Each row is a point. Two turns around zero, p and q, are shown by what they do to some points. Write where each new point lands after one turn and then the other. Backwards means that the second turn is done in reverse. Each puzzle has new turns, and all numbers are rounded.

Turn p:
[0.06 0.06] => [ 0.01 -0.08]
[-0.04  0.25] => [ 0.22 -0.13]
[-0.08 -0.60] => [-0.40  0.45]
[-0.08  0.13] => [ 0.15 -0.02]
[0.14 0.16] => [ 0.03 -0.21]
Turn q:
[0.30 0.02] => [0.18 0.24]
[-0.03  0.22] => [-0.19  0.12]
[-0.05 -0.27] => [ 0.18 -0.21]
[-0.30  0.33] => [-0.45 -0.02]
[ 0.09 -0.30] => [ 0.29 -0.12]
Where do these land?
q, then p: [0.22 0.33] => [ 0.36 -0.16]
p, then q: [-0.11 -0.34] => [-0.35  0.05]
p, then q backwards: [-0.12  0.01] => [ 0.12 -0.01]

Turn p:
[-0.01 -0.05 -0.29] => [-0.13 -0.18 -0.20]
[0.03 0.30 0.31] => [0.32 0.04 0.29]
[-0.36  0.01 -0.07] => [ 0.18  0.08 -0.31]
[0.14 0.10 0.30] => [0.10 0.10 0.31]
[ 0.20 -0.36 -0.25] => [-0.47 -0.04 -0.10]
Turn q:
[0.32 0.52 0.23] => [0.16 0.56 0.30]
[-0.13 -0.19  0.06] => [-0.16 -0.11 -0.14]
[-0.06  0.02  0.04] => [-0.01  0.04 -0.06]
[-0.32 -0.11 -0.20] => [ 0.10 -0.24 -0.30]
[ 0.18 -0.25 -0.13] => [-0.09 -0.26  0.19]
Where do these land?
q, then p backwards: [-0.35 -0.18 -0.24] => [-0.17  0.16 -0.40]
q, then p: [-0.05 -0.03 -0.08] => [-0.10  0.00 -0.01]
q, then p: [-0.01  0.12 -0.38] => [-0.32 -0.02  0.24]
q, then p: [0.09 0.15 0.34] => [ 0.37 -0.10  0.01]
p, then q backwards: [ 0.31 -0.07  0.37] => [0.46 0.08 0.16]

Turn p:
[ 0.00 -0.29  0.04] => [ 0.20 -0.15  0.15]
[-0.15 -0.10 -0.17] => [0.11 0.15 0.16]
[ 0.18 -0.12  0.25] => [ 0.04 -0.32 -0.08]
[-0.04  0.36 -0.48] => [-0.37  0.45  0.14]
[0.01 0.15 0.36] => [ 0.02 -0.14 -0.36]
Turn q:
[ 0.08 -0.38  0.18] => [ 0.32  0.28 -0.01]
[ 0.18  0.38 -0.20] => [-0.13 -0.45 -0.03]
[-0.35 -0.01 -0.18] => [-0.28  0.14  0.24]
[0.09 0.01 0.20] => [ 0.09  0.03 -0.20]
Where do these land?
q, then p backwards: [-0.44  0.35 -0.14] => [ 0.42  0.32 -0.24]
p, then q: [-0.14  0.26 -0.03] => [-0.23 -0.18  0.06]
q, then p: [ 0.44 -0.23  0.12] => [-0.33 -0.32  0.21]
q, then p backwards: [-0.01  0.09 -0.16] => [ 0.17 -0.07 -0.04]
q, then p: [ 0.03 -0.21 -0.06] => [-0.11 -0.14 -0.13]
q, then p: [ 0.12 -0.26  0.25] => [-0.38 -0.04  0.03]

Turn p:
[-0.14 -0.06  0.35  0.24] => [-0.20 -0.06  0.24 -0.32]
[ 0.20  0.04  0.07 -0.04] => [ 0.18  0.10  0.06 -0.04]
[ 0.28 -0.12 -0.44 -0.14] => [ 0.20  0.10 -0.05  0.50]
[-0.12  0.40 -0.09  0.23] => [-0.24  0.32 -0.24 -0.14]
[-0.23 -0.26  0.11 -0.29] => [ 0.04 -0.46 -0.02  0.00]
Turn q:
[-0.14 -0.29  0.06 -0.42] => [-0.05 -0.42  0.20 -0.26]
[ 0.00 -0.15 -0.09  0.20] => [-0.04  0.18  0.19  0.04]
[ 0.25 -0.04  0.30  0.29] => [0.16 0.05 0.09 0.45]
[-0.18 -0.19  0.17  0.07] => [ 0.21 -0.03  0.24 -0.04]
[-0.07  0.29  0.24 -0.23] => [ 0.22 -0.24 -0.31 -0.04]
[ 0.32  0.22 -0.29  0.24] => [-0.28  0.34 -0.22  0.23]
[-0.19  0.17 -0.39 -0.14] => [-0.19  0.14 -0.20 -0.38]
Where do these land?
q, then p: [ 0.07  0.21 -0.15 -0.34] => [-0.11 -0.23 -0.15  0.32]
p, then q backwards: [-0.35 -0.13 -0.04  0.27] => [ 0.26 -0.17 -0.28 -0.20]
p, then q: [0.24 0.26 0.44 0.14] => [-0.05 -0.44 -0.38  0.03]
q, then p: [ 0.04  0.10 -0.22  0.03] => [-0.09  0.00 -0.23  0.00]
q, then p: [-0.01 -0.44 -0.03 -0.10] => [ 0.02 -0.30  0.17 -0.30]

Turn p:
[ 0.27 -0.24 -0.10 -0.09 -0.18 -0.21] => [-0.01 -0.01 -0.32 -0.04  0.29  0.18]
[-0.26  0.32 -0.29  0.14  0.07 -0.31] => [-0.05  0.02 -0.28  0.16 -0.51 -0.08]
[ 0.25 -0.17  0.05  0.14  0.20 -0.08] => [-0.34 -0.09 -0.02 -0.10  0.14  0.07]
[-0.17 -0.04 -0.15 -0.31  0.34  0.38] => [ 0.04  0.40  0.39 -0.12 -0.16  0.23]
[-0.12 -0.11  0.17 -0.39 -0.46  0.20] => [ 0.55  0.14  0.09  0.10  0.34 -0.03]
[-0.08 -0.11  0.24  0.01  0.13  0.03] => [-0.13  0.07  0.18  0.07  0.12 -0.14]
[-0.05  0.06 -0.35  0.48  0.12  0.00] => [-0.19 -0.10 -0.19 -0.36 -0.38 -0.13]
[ 0.17  0.28  0.42  0.02 -0.22 -0.02] => [ 0.13 -0.43  0.14  0.28  0.16 -0.10]
Turn q:
[ 0.36 -0.41  0.33 -0.09  0.06 -0.07] => [ 0.36  0.39  0.19 -0.20  0.01  0.26]
[-0.30 -0.37  0.36 -0.14  0.14 -0.17] => [ 0.16  0.09 -0.02  0.21 -0.10  0.58]
[ 0.00  0.34 -0.26 -0.01  0.21 -0.22] => [-0.06  0.03 -0.32  0.16 -0.15 -0.34]
[-0.13  0.34  0.02 -0.29  0.13  0.38] => [-0.40 -0.10  0.15 -0.03 -0.43 -0.08]
[-0.30  0.17  0.11  0.19 -0.48 -0.02] => [ 0.09 -0.59  0.11  0.11  0.15  0.02]
[ 0.36  0.18 -0.35  0.37  0.02  0.20] => [-0.15  0.02 -0.15 -0.40  0.24 -0.44]
[-0.08 -0.16 -0.13  0.07  0.12  0.13] => [-0.20  0.09 -0.07 -0.04  0.13  0.11]
[-0.01  0.18 -0.07  0.18 -0.04  0.00] => [-0.02 -0.17 -0.12 -0.07  0.04 -0.15]
[ 0.11 -0.26  0.00 -0.28 -0.15 -0.23] => [0.22 0.24 0.23 0.25 0.09 0.04]
Where do these land?
p, then q: [ 0.24  0.10 -0.18 -0.03 -0.01 -0.29] => [-0.33  0.00  0.03 -0.03  0.28 -0.01]
p, then q: [-0.73  0.15  0.10 -0.23  0.13  0.26] => [ 0.61 -0.41  0.01 -0.17 -0.21 -0.29]
p, then q: [ 0.19  0.07  0.03  0.09 -0.28  0.22] => [ 0.08  0.37  0.15 -0.06  0.01  0.09]
q, then p: [ 0.24  0.08 -0.05  0.29  0.12 -0.10] => [-0.03  0.09 -0.18  0.10 -0.08  0.34]
p, then q backwards: [-0.36 -0.23  0.37 -0.21 -0.01 -0.31] => [ 0.08 -0.12 -0.54 -0.23 -0.03 -0.30]
p, then q backwards: [ 0.41  0.01 -0.07 -0.04  0.23 -0.04] => [-0.33 -0.17  0.09  0.09  0.04  0.27]
q, then p backwards: [ 0.02 -0.18 -0.20  0.12 -0.19  0.26] => [ 0.19 -0.28  0.23  0.04  0.11  0.11]

Turn p:
[ 0.02  0.31  0.51 -0.02  0.11  0.45  0.19 -0.02] => [-0.48  0.09 -0.41 -0.08 -0.08 -0.11  0.10  0.41]
[ 0.00 -0.10 -0.29 -0.45 -0.20  0.36 -0.32  0.09] => [-0.01  0.43 -0.06  0.18 -0.26 -0.26 -0.05 -0.47]
[ 0.30  0.16 -0.42 -0.03  0.22  0.08  0.09  0.14] => [ 0.31  0.11  0.11 -0.19 -0.43 -0.10 -0.09  0.12]
[-0.34  0.06 -0.13  0.21  0.04  0.23 -0.11 -0.33] => [-0.34 -0.12  0.03 -0.22 -0.16  0.25  0.07 -0.29]
[-0.01  0.04 -0.07  0.36 -0.06 -0.47 -0.39  0.02] => [ 0.35 -0.10  0.17 -0.27  0.38  0.18  0.26 -0.19]
[-0.20  0.07  0.31  0.27 -0.35  0.09  0.31  0.33] => [-0.04  0.06 -0.47  0.16  0.22  0.42 -0.12  0.23]
[ 0.15  0.32  0.00 -0.01  0.21 -0.29  0.09  0.22] => [ 0.34 -0.15 -0.12 -0.24  0.04 -0.18 -0.03  0.25]
[ 0.07 -0.52  0.11 -0.08  0.09 -0.23  0.06 -0.21] => [-0.10 -0.13  0.47  0.30  0.22 -0.07 -0.08  0.04]
[-0.10 -0.12 -0.16  0.01  0.13 -0.23 -0.25  0.25] => [ 0.25  0.08  0.14 -0.19  0.22 -0.05 -0.19 -0.20]
[-0.06 -0.06 -0.12 -0.31 -0.10  0.21  0.23 -0.19] => [-0.17 -0.07 -0.04  0.30 -0.32 -0.09 -0.11 -0.10]
[ 0.17 -0.16  0.26  0.06 -0.10 -0.21  0.09 -0.30] => [-0.09 -0.20  0.19  0.26  0.18  0.02  0.26  0.17]
Turn q:
[-0.23  0.35 -0.18  0.45  0.20 -0.36 -0.04  0.14] => [-0.04 -0.09 -0.32  0.12 -0.16 -0.12 -0.52 -0.41]
[ 0.14  0.06 -0.40  0.33 -0.23  0.10 -0.20  0.06] => [-0.13  0.27 -0.08  0.21 -0.17 -0.04  0.19 -0.44]
[-0.16 -0.31 -0.36 -0.25 -0.07  0.15  0.03  0.18] => [-0.44  0.04  0.38  0.03 -0.14 -0.03  0.10  0.07]
[ 0.25 -0.19 -0.16 -0.12  0.52 -0.31  0.13  0.13] => [-0.08 -0.61  0.25 -0.12  0.13  0.05 -0.07 -0.26]
[-0.06 -0.26 -0.13 -0.04 -0.20  0.00  0.01 -0.04] => [-0.02  0.09  0.25  0.07 -0.17 -0.09  0.11  0.05]
[ 0.22  0.38  0.17  0.00 -0.25  0.37  0.17 -0.22] => [ 0.12  0.17 -0.48 -0.09 -0.04  0.17  0.38  0.20]
[-0.29  0.03  0.28 -0.14 -0.17  0.06 -0.23 -0.35] => [ 0.26  0.30  0.04  0.17  0.03  0.18 -0.15  0.38]
[-0.10 -0.34  0.36 -0.22  0.21  0.12  0.44 -0.05] => [ 0.10 -0.20  0.24 -0.53 -0.01  0.00 -0.01  0.41]
[ 0.04  0.01  0.21 -0.19 -0.10 -0.36 -0.13  0.04] => [ 0.18 -0.15  0.05  0.25  0.21 -0.20 -0.08  0.15]
[ 0.19  0.28  0.23  0.17  0.10  0.24 -0.19  0.10] => [ 0.05  0.18 -0.33 -0.13  0.34  0.10  0.04 -0.15]
Where do these land?
q, then p backwards: [-0.19 -0.31 -0.47  0.02  0.04  0.80  0.08  0.61] => [-0.15 -0.15  0.24  0.20  0.42  0.78 -0.54 -0.38]
q, then p: [-0.25  0.20 -0.09  0.19 -0.14 -0.12  0.13  0.00] => [ 0.25  0.02 -0.03  0.02  0.01  0.15  0.17 -0.29]
p, then q: [ 0.05  0.26  0.21 -0.17  0.03 -0.18  0.34 -0.04] => [-0.16 -0.08  0.31  0.01 -0.06 -0.30  0.01 -0.27]
q, then p: [ 0.17  0.04  0.00  0.02 -0.15 -0.19 -0.34 -0.04] => [ 0.00 -0.10  0.18 -0.21 -0.03  0.17  0.17  0.25]
p, then q backwards: [ 0.13  0.19 -0.01  0.23  0.22 -0.10 -0.18 -0.22] => [ 0.21 -0.27  0.07 -0.08  0.06  0.18  0.28  0.02]
p, then q backwards: [ 0.04 -0.05  0.22 -0.01 -0.01 -0.15  0.15  0.46] => [-0.16  0.21  0.43 -0.09 -0.02 -0.07 -0.19 -0.02]
q, then p: [ 0.62  0.17  0.22  0.15 -0.12  0.47 -0.35 -0.06] => [-0.07 -0.31  0.04 -0.20 -0.71 -0.13 -0.12  0.41]
q, then p: [-0.20  0.20 -0.01 -0.15  0.06 -0.04 -0.11 -0.18] => [-0.01  0.30 -0.03 -0.19 -0.02  0.15  0.01 -0.07]
q, then p backwards: [-0.14 -0.29  0.10 -0.11 -0.04 -0.18  0.31 -0.22] => [ 0.28  0.07 -0.23  0.04  0.29 -0.14  0.24 -0.08]
q, then p: [-0.02 -0.21 -0.44 -0.10  0.07 -0.13  0.03 -0.28] => [-0.32  0.14 -0.09  0.27  0.15  0.31  0.17  0.05]
q, then p: [-0.21 -0.20  0.27 -0.06  0.03 -0.17 -0.08 -0.03] => [ 0.10  0.19  0.01 -0.12  0.26 -0.21  0.11  0.11]
